Each row is a point. Two turns around zero, p and q, are shown by what they do to some points. Write where each new point lands after one turn and then the other. Backwards means that the second turn is done in reverse. Each puzzle has new turns, and all numbers are rounded.
(in the rows, 128 means zero)

Turn p:
[122 172] -> [103 164]
[87 99] -> [105  83]
[175 114] -> [176 137]
Turn q:
[164 147] -> [163 148]
[135 158] -> [134 158]
[85 79] -> [86 78]
Where do these land?
p, then q: [147  83] -> [166  98]
q, then p: [139 131] -> [136 136]
q, then p: [149 186] -> [118 189]
p, then q: [ 77 112] -> [91 89]

Turn p:
[136 175 144] -> [132 178 124]
[ 65  76 117] -> [ 80  72 165]
[147 166 160] -> [150 176 134]
[171 123 136] -> [170 129 115]
[122 100  83] -> [109  85 102]
Turn q:
[115 100 164] -> [108 118 170]
[148 136  71] -> [161 112  79]
[ 83 165 104] -> [ 88 141  81]
[166 111 173] -> [155 141 182]
Where do these land?
q, then p: [ 58 155 124] -> [ 53 122 134]
p, then q: [164  66 130] -> [176  89 165]
p, then q: [123 145 148] -> [124 154 129]
q, then p: [167 145 110] -> [154 137  91]

Turn p:
[158 144 164 143 101  56] -> [183 146 166 148 115  71]
[115  86 131  97 154 150] -> [103  85 135  96 125 150]
[ 67 134  97 107  62 144] -> [ 85 169  96 120  57 137]
[141 136 114 109 119 185] -> [128 141 109 111 131 185]
[130 170 184 144 121  87] -> [145 163 186 157 134  95]
[125  97 113 162 153 210] -> [101  88  94 157 150 198]
[130  86  87 112 123 153] -> [123  96  85 103 110 150]
[135 130  99 103 164 105] -> [125 119 114  89 157 101]
[149 168 164 174 156  62] -> [158 143 168 171 173  64]
Turn q:
[119 108 101 148  93 112] -> [136 101  97 139  95 117]
[ 98 109  64  77 107 129] -> [113  97  65  72 123 141]
[151 116 167 124 178  99] -> [129 134 177 125 163  85]
[126 189 214 165 152 110] -> [ 98 200 190 184 130 109]
[131  97 112  96  86 158] -> [141  98 120  88  96 163]
[155 131  66 110 105 140] -> [171 124  77  99 125 145]
[117 146 172 175 174 148] -> [110 142 171 187 163 137]
Where do these land?
q, then p backwards: [ 95 102 146 112 126 160] -> [106 101 148 111 147 161]
p, then q: [205 135 189 110 166 141] -> [162 136 218 113 172 139]
p, then q backwards: [ 62 148  81 105 104 101] -> [ 86 165 130  96  99  66]
p, then q: [160 189 126 156 120 133] -> [155 176 123 160 167 129]
q, then p: [112 129 107 124 183 155] -> [ 92  96 125 120 173 136]
p, then q backwards: [192  95 122 148  75 106] -> [190 108  93 165  82 127]
p, then q: [ 70  97 126 141 122 100] -> [ 93 101 108 141  83 100]

Turn p:
[130 108 151 115 111 155 120 157] -> [141 104 143 103 113 142 109 153]
[153 159 152 149 134 134 114 132] -> [141 150 157 150 148 137 121 147]
[127 163 160  99 140 160 104 123] -> [106 157 154 104 148 150  97 147]
[111 135 158 115 132 130 164 142] -> [105 132 150 112 105 116 146 153]
[130 127 151 119 146  68 121 128] -> [126 133 135 131 147  64 124 130]
[109 115 146 123  89 134 145 106] -> [116 118 150 123  86 129 118 103]
[112 106  31 190 152 115 101 117] -> [134  96  42 193 160 148 148  94]
[139 165  50 110 105 110 138 147] -> [156 179  56 132 105 132 138 123]
[142  74 152 133 143 145 144 101] -> [129  83 163 107 141 134 152 102]
Turn q:
[ 93 137 114 189 204 120 136 119] -> [ 85 172 112 190 165 129 173 129]
[120 107 121 143 113 135 167 140] -> [129 105 140 148 111 145 144 156]
[136 154 118 158 125  99 122 145] -> [116 152 118 136 118  92 126 154]
[170 132 141 128 177 111  86 142] -> [144 155 102 117 189 100 112 131]
[137 148 141 123  96 161 139 125] -> [150 141 157 113  99 146 119 129]
[155 103  98 155  74 137 104 115] -> [157 117 101 155  85 132  79 136]
[103 102 165 119 118  91 112 156] -> [ 89  91 147 117 152 108 100 140]
[154 153 142 117 132 170  97 122] -> [156 169 133 104 137 147 103 111]
[132 143 130  86 132 119 158  83] -> [150 113 141 111 117 115 167  83]
[ 80 101 109  63 108 137 159 132] -> [104  66 128  90 104 167 157 110]
Where do these land?
p, then q: [138 131 112 110 130 140  95 122] -> [136 148 102 116 140 139 125 108]
p, then q: [133 147 105 118 125 155 130  91] -> [136 156 137 126 111 152 141  94]
q, then p: [129 121 119 137 109  88 127 112] -> [140 111 117 150 118  99 123 108]
q, then p backwards: [151  81 153 128 178 109 120 144] -> [147 112 126 148 186 118  84 135]
q, then p backwards: [124 100 149 192 129 190 112 108] -> [139 180 131 184 102 161  85 111]
p, then q: [164 101 131 148 120 149 147 166] -> [176 107 139 122 139 141 124 167]
q, then p: [106 129 152 109  97 110  88  82] -> [108 120 143 136 142 110  84  71]
p, then q backwards: [ 84 212 123 129 124 117 113 114] -> [ 95 161 118 198 137 136  81 137]
p, then q: [140 143 129 115 130 131 177 158] -> [137 118 150  96 103 122 149 160]
p, then q: [110 116 106  94 138  91 171 183] -> [119  82  99  96  90 101 157 165]

Turn p:
[131 121 176 141 139 103 101 100 129] -> [111 139 160 163 149 101 129 100 140]
[100 195 176  76 132 145 108  85 150] -> [139 194 154  93 143 119 124 100 204]
[188 162 132 115 176  90  87 136 164] -> [143 106 162 160 165 104 134 184 189]
[ 84  79  79 193 117 145 159 157 150] -> [ 96  62  75 120 119 174 104 102  83]
[123 134 131 134 156 136 182 186 102] -> [ 84 141  75 115 127 129 146 174 107]
[175 122 120 137 131 107 161 103 126] -> [141 111 130 156 120 130 185 134 127]
[122 116 173  40  96  63  59  77 173] -> [143 129 238 118  86  61 106  92 193]
[104  93  77 156 148 165 143 143  75] -> [138 112  76 103 151 132 124 128  51]
[145 175 118 149 109 110 129 149  92] -> [153 154  88 168 114 124 119 154 132]
[100  95 101 111 101 139 126  99 153] -> [143  99 146  92 105 141 120  87 120]
[136 114 125 157 102 206 154 173  94] -> [116 161 102 120 129 194 118 152  59]
Turn q:
[181  67 157 153 141 137  72 123 133] -> [143 120 130 132 210 115  90  85  97]
[158 121 126 156 190 132  44 113 157] -> [113 179  86 126 213 137  89 118 114]
[144  88 135 120 130 157 102 106 164] -> [126 110  93 111 158 116 105  85 128]
[136 167 131  68 101 106 157 120  84] -> [153 132 146 101  86  91 185 160 113]
[ 75 146  97  96 114 110 176 157 172] -> [112  99 109 133  78 129 144 167 198]
[161 177  94 136  87 146 169 123  86] -> [180 148 131 152  58 132 148 133  93]
[146 185 158 118 115 135 189 161 102] -> [176 147 172 133  88 146 186 128 149]
[151  90 138 182 142  78  91 102 158] -> [ 90 142 129 180 186  94  92 108 119]
[111 121 145 173 112 130  47 134 141] -> [113 158 147 114 159 124  45 121 129]
[ 62  96  86  90 146 121 183 170 111] -> [103  50 123 123 101 168 157 189 149]
[ 82 150 140 116 131 157 179  99 100] -> [ 98 123 141 102  71 159 170 114 120]
Where do these land?
p, then q: [109 111 116 122 131  98 182  93 207] -> [ 91  55  98 123 102 102 131  77 153]
q, then p: [167 141 127  81 116 194  80 207 124] -> [169 123 201 116 148 142 158 219 135]
q, then p: [161 121 154  87 168  94  49 172 102] -> [ 97 132 127 110 177  74 149 215 152]
q, then p: [184 151 135 123 122 137 136 120  89] -> [147 160 116 161 122 124 176 150 120]
p, then q: [122 118 145  50 111 137 101 175  96] -> [164 154 179  84 132  90 130 175 155]
q, then p: [135 100  68 140 141 131 123  72 105] -> [163 126  78 128 124 102 107 117  69]
p, then q backwards: [116 165  94 166 154 116 132  96 100] -> [188 114 108 109 145 140 128 125 170]
p, then q: [132  82 173 169 115 120 164 181 151] -> [ 84 101 167 105  87 175  83 133 128]
p, then q: [ 98 130 160 170 105 158 149  76 162] -> [ 86 147  88 107  92 141 135  70 108]
q, then p: [117 161 106 145  97  97  97 124 109] -> [129 154 118 161 111 113  81 149 143]
q, then p: [ 68 129 129 157 149 126 195  92 164] -> [109 117 100  99 105 175 107  46 129]

Turn p:
[ 86 156 175 173 141 157 136  95 157 137 159 170] -> [ 62 164 139 159 139 153 115 127 122  85 161 173]
[154  92 113 109 132 104 132 128 130 125 122 151] -> [140  87 144 127 131 102 136 122 133 144 110 143]
[136 198 120 136 148 150 139 116 121 131 160 169] -> [137 170 102 128 137 127 114 104 109 115 163 190]
[110 145 188 144 133 151  64 171 183 167 105 105] -> [133 178 160 178 137 189 113 178 188 133 133 109]
[135 119  98  75 136 131 163 109 125 135 136 111] -> [127 104  95  78 147 116 148 110 145 141 122 132]
[116  66 138 110 131 113 102 128  88 123 122 108] -> [124  84 155 106 139 143 116 151 103 149  99  92]
[147 143 107  93  86 130 149 114 124  82 146 144] -> [142 108 117  83  76 114 136 101 127 115 141 152]
[144  81 134 134 125  76 149 161 112 129 152 101] -> [134  84 152 128 139  89 136 141 119 152 158  81]
[169 140 137 151 111 149 152 102 109 139 137 124] -> [134 136 132 134 132 142 159  76 105 120 147 126]
[ 80  98 120 167 139 155 100 153 170 125 111 104] -> [105 121 104 179 124 153 111 176 150 103 106  95]
[131 174 119 118  93 104 177 107  96 145 118 155] -> [117 170 125  97 108  89 169 100  99 148 136 153]
[118  95  92 131 124 129  83 144 128 145 123 119] -> [134 102 109 154 119 146 112 149 128 165 101 113]
[112 106 183 177 162 152  98 171 170 139  77 129] -> [131 151 168 199 157 155 129 184 156  89 104 110]
[141 171 110  98 125 132 161 129  85 100 132 131] -> [161 146 106  74 119 106 137 113  99 117 140 143]
[141 137  86 103 135  88 115  91 122  99 119  98] -> [139 120 111  94 117  97  88  88 137 144  97 107]
Turn q:
[148 167 102 113 108  66 126 150 118 149 104 156] -> [143 141  98 144 111  75 143 164 109 175 104 140]
[150 126 225 149 145 172  97 128 194 112 107 124] -> [157 133 207 185 119 129 112  96 193  90 161 126]
[111 220 182 115 126 133 140 101 129 117 125 106] -> [116 215 170 145 103 110 111  95 114 137 123  97]
[100 107 100 146 114  90 153 112 152 114 110 127] -> [111 119  98 106 123  87 148 128 127  86 115 138]
[145 104 103 150 143  86  37 110 119 171 105 129] -> [154  90  52 160 128 104  73 117 159 158 144 146]
[117 134 141 130 166 129 152 138 125 122 152 138] -> [112 158 136 131 157 145 144 138 127 122 145 138]
[104 133 121  70 122 163 153 164 109 108 149 116] -> [104 135 168  98 147 163 125 166 110 137  93 100]
[105 116 103  94 103 102 135 105 112 118 187 124] -> [ 81 127 112  62 121 124 124 145 123 152 143 114]
[134  98 124 149 137  86 121 143  91 106 119 114] -> [130 102 106 134 152 103 109 148  90 114 157 135]
[119 133 102 149 138 159 130 114 150 112 129 106] -> [136 137 111 121 116 157 131 115 137  88 122 109]
[107 113 129 137 110 140 160 153 114 182 149 122] -> [ 76 101 128 146 132 153 159 116 112 148 111 135]
[103  99 123 139 105 168 107 116 134 115 128 159] -> [128 104 140 101 105 155 108 119 146 107 116 165]
[219 141 100 146 154 150 133 164 104 117 117 120] -> [208 118 118 158 136 163 157 154  92 141 151 104]
[129 102 138 105 122 148 150  95 143 148 111 150] -> [135 114 148 102 143 123 149  91 153 136 107 143]
Where do these land?
q, then p: [135  98 112 135 126 129 153 188 150  91 139 112] -> [155  97 129 122 128 114 142 175 120  84 150  98]
q, then p: [134 119 151 158 115 135 178 155 124 122 142 107] -> [105 121 135 107 136 124 142 139  86  91 153 107]
q, then p backwards: [149 141 137 111  99  97 183 174 158 129 121 119] -> [117  91 143 148 101 101 171 163 120 142  84 137]
p, then q backwards: [121 106  78 168 106 147 122  89 151 154  87 136] -> [ 97 154 107 153 114 135 140 144 143 202 103 111]
q, then p: [147 133 116  94 121 141 150 111 149 156 172 107] -> [100 137  95 104 150 141 160 126 165 133 139 104]
q, then p: [106 147 115 123 126 113  94  72  85 115 140 129] -> [135 139 111 101 112 152  90 114 126 184 112 154]
p, then q: [147 100  92  94 115 147 125  91  93 179 126 153] -> [137 111 117 111 170 141 155  79 126 155  83 164]
p, then q: [156 108  98 161  81 163 128 103 131 119 109 158] -> [143 100 133  95 101 121 147  83  88 101 120 159]
q, then p: [ 96 178 163 107 171 108 119 150 110  83  91  78] -> [169 192 146 135 135 126  53 135 108 118 132  87]
q, then p: [ 86 162 156 120 158  78  70 139 110  88 151 123] -> [147 166 122 150 103 138  49 168 126 163 158 137]
q, then p: [115  69 128 141 103 137 152 104 142 135 128 150] -> [ 93  82 144 100 128 114 140 133 139 110 107 156]
p, then q backwards: [165 122 169 137 170  94 121 155 134 120 142 111] -> [160 107 180 103 157 127 112 131 131  99 110 110]
p, then q backwards: [105 166 120 145 161 138  99 131 101 167 113 146] -> [109 172 122 121 172 122 125 146  85 136 120 148]
q, then p: [141 151 149 101 163 131 162 160 166 101 139 147] -> [151 167 139 129 148 107 141 145 153  88 175 128]
p, then q backwards: [118 120 133 125 105 162  66  99 117 162 119 144] -> [108 152 120 126 123 188 120 151  99 165 146 147]
